Rows are points. To make a cloud, some directions were put in groups of two or more. Within a group, all points are equally far from the middle, so they leave a hole (a ring in 2 directions, a hollow ball in 3). The other directions are filled evenly. Then the cloud was stretched, turned, moved and blurred a little. How many holes are there, and how many directions does each take, smallest first?
In the rows, zero is written as 128.

Cloud (13 x 2):
[[134 118]
 [127  66]
 [120  99]
 [192 140]
 [163 122]
 [ 83 108]
 [162 107]
 [155 188]
 [145  80]
 [134  99]
 [195 145]
 [106  61]
 [ 76 160]]
Holes: 0

Cloud:
[[123 157  72 114]
 [181  92 114  70]
 [ 93 116  54  97]
 [154 155 181 136]
 [180  70 163 101]
 [181 130 120 135]
 [130 105  50 132]
 [ 95 103 183  95]
 [ 84  87 162 106]
 [ 97 171 141 132]
 [107 105 119  59]
 [123 123 165  45]
 [181 166 132 115]
 [ 55 156  87 117]
 [ 88 158 156 124]
 [152  84 132  46]
 [112  69 133  71]
 [ 98  67 105 153]
 [ 90 178 106 151]
 [114 147 191 109]
 [ 99 116 188  96]
 [160 139 114 154]
 [ 96 163 101 100]
 [ 53  87 121 107]
 [ 95 121 135 178]
 [ 90 148 129 179]
 [ 65 114 147 100]
 [121 129 105  64]
 [129 143  82  89]]
Holes: 1 (3)

Cloud:
[[104 113 126 156 177 166]
 [140 192 195 105 118 125]
 [163  98 145 121 188 131]
 [117 128 147 130 148 148]
 [ 94 138 152 102 177 126]
 [113 230 162 131 157 124]
 [178 188  98  89 156  82]
 [ 70 151  95 132 208 137]
 [122 215 142 127 175 173]
 [148 196 107 119  80  77]
 [140 204  90  94 147 115]
 [120 159  58 146 160 143]
 [169 168 111 173  79  94]
 [136 136 135 177 106  95]
 [123 193 145 121 139 121]
 [140 195 140 161 134 173]
 [184 109 108 130 233 126]
 [191 120 169 124 141 112]
 [132 118  99 115 195 148]
 [153  82 164 100 131 173]
 [138 172 187  85 108  94]
 [128 163 117 140 188 109]
 [ 68 164 171  87 161  99]
 [104 142 121 152 114 120]
 [164 216 132 119  72 133]
 [132 137 113  81 154 137]
 [ 95 147 169 138 141 196]
 [135 142 174 123 149 114]
 [161 173 151 138 172 171]
 [ 89 114 135 107  67  99]
 [135  98  61 135 119 112]
 [107 171 131 144 118 176]
 [ 94 128 125 125 137 128]
 [ 87 174  94 120 159 156]
 [132 118  94 136 137  61]
 [111 210 108 134 111  97]
 [125 229 144 129  71 101]
 [ 60 180 172 111 119 124]
 [158 188 100 166 208  99]
 [119 168 135 108 170 144]
 [143 142 131  88 200 106]
 [132 180  74 111 119  83]
 [151 173 105 168 205 105]
 [ 92 121 134 109 213 102]
 [131 203 216 123 154 119]
 [108 142  72 157 182 125]
 [110 166 215 103 184 198]
 [207 174 164 169 189 107]
 [ 92 176 109 118 177 152]
 [ 94 168 151 163 130 163]
 [ 98 121 107 117 212 145]
 [166 163 150 144 216 179]
 [135 103  98 105 147  94]]
Holes: 0
